Each row of a before or after table is a point. One or more steps were done to the points. Then noise was added and the rows were shuffled. The steps act on columns, c1 being the first. Write out the steps. A step turns or swaps two columns, mirrors them in a line or flattens them onto one, adds a multiple of one to another, or multiplies or shifts one. Angles are multiples of 10 degrees, from the lower column toward the higher: turns from -170 to 170, lines from 10 to 170 but not 90. Use the fewest steps. Two steps may share a column if one is a turn and the other turns, adds or multiplies; they go together, in the order done. Otherwise the lowest column goes first.
In the rows, 128 means zero.

Before, 11 rows:
[[143 154 181]
 [110 142 178]
 [141 123 136]
 [120 115 110]
 [118 150 132]
 [164 165 119]
 [101  97 147]
 [146 184 136]
 [ 35  89 231]
 [143 107 131]
 [112 172  93]]
After (11 x 3):
[[129 157 131]
 [ 99 116 161]
 [125 110 129]
 [124 138 134]
 [ 80 122 121]
 [131 109 163]
 [ 82  98 133]
 [110  84 101]
 [167 135 139]
 [144 128 112]
 [223  96 205]]
Steps: turn c1 and c2 by 140 degrees; multiply c3 by 0.7

Before, 10 rows:
[[ 85 176 108 191 151 102]
 [ 62 115 143  75  49 151]
 [142 171 138 186  98 114]
 [ 83 172  85 124  94 134]
 [107 130 113 140 132 123]
 [137 144 135  80  93 111]
 [117 115 123 113 141 139]
 [165 193  23 128 109 109]
 [122 115 105 160 109 104]
 [107 154 134 134 111  86]]
After:
[[151  28 155  76 124 125]
 [186  88 112 123 117 167]
 [163 114  96 133 121 100]
 [152 115 114  80 158 111]
 [120 105  95 161 133 136]
 [186 158  61 127 167 210]
 [136 121 115 139 109 141]
 [113 126 136 115 114 136]
 [175 136  93 193  84 132]
 [175 131 122 187 159 114]]
Steps: turn c1 and c5 by 130 degrees; turn c1 and c2 by -70 degrees; turn c3 and c6 by -60 degrees

Before:
[[ 96 178 138  93 144 148  94  81  87]
 [198 105  93 133  41  93 113 143 161]
 [139 126 154 106 128  88  95 167 129]
 [138 141 103 143 153  34 128 142 188]
 [117 162 154  91 139 148 139  76 136]
 [163 117  73 169  84 128 114 163 152]
 [193  84 128 167 108 120  98 132 149]
 [113 190 175 104 156 134 162 113  82]
 [193  92  84 112  97 152 112 168 169]
 [105 123 117  95 151 107 154  91  91]
 [ 98 104 145 146 109  75 126 161 179]]
After, 11 rows:
[[115 137 135  79 163 219 133 162  81]
 [137 164  89 152 118 142 120  89 163]
 [117 110 132 107  55 167 195 155 116]
 [ 94 123 174 142 117 168 139 118 108]
 [ 92 178  83 187 145 105  95 102 134]
 [109  93 149 110 119 141 193 182 178]
 [125 100 158  84 100 190 100 126 102]
 [ 96  83 135  83 107 124 197 130 123]
 [153 121  92 176 154 135 104 129 108]
 [157 190 129 172 131 110 112  74 126]
 [117 122 140  80 112 122 164 192 128]]
Steps: swap c1 and c7; add -0.5 times c3 to c5; turn c3 and c8 by -70 degrees; turn c4 and c9 by 140 degrees; turn c6 and c9 by 130 degrees

Before, 10 rows:
[[143  97 132 122 132 143  92  81 120 130  94 109]
 [131 167  72 164 127  56 165 140  93 114  92 134]
 [113 201 173  97 173 122  76 101 146 139 134 150]
 [ 97 136 190  88 180 116  26 147 168 151 105 162]
 [137 156  75 160 149  70 139 146  68  41 101 160]
 [140 150 151 134 209 145 102 145 116 138 107 135]
 [162 118 146 156  67 180 136 140 142 115 100  84]
 [135 108  83 139 148 189 116 106 155 136 142 123]
 [142 121 125 158 111 145 129  77 171 114  63 148]
 [147 137 119 193 135  74 146 122 109  96 135 138]]
After:
[[134 185  96 153 170 160 140 144  52 201  77 107]
 [155 200  94 166 132 168 125 156 118 162  74 116]
 [ 82 110  94 121 114  93  98 110 134 135 133 117]
 [115  83  96 169  64 117 137 168 109 117 146 157]
 [105  71 140 130 129 100 111 113 133 102  75 110]
 [103 106 111 110 160 151 153 123 135 142 155  52]
 [111 115  64 162 140 117  82 125 106  90 125 138]
 [ 92 135 134  89 167 201 120  84 135 110 176 112]
 [130 180 138 193 143 137 115 155 100 154 118 101]
 [ 79 143 106  79 175 135 182  48 138  86 185 103]]
Steps: turn c7 and c8 by -110 degrees; turn c1 and c8 by 130 degrees; turn c2 and c6 by 90 degrees; swap c3 and c11; turn c5 and c12 by -70 degrees; turn c4 and c12 by -20 degrees; turn c9 and c10 by -100 degrees
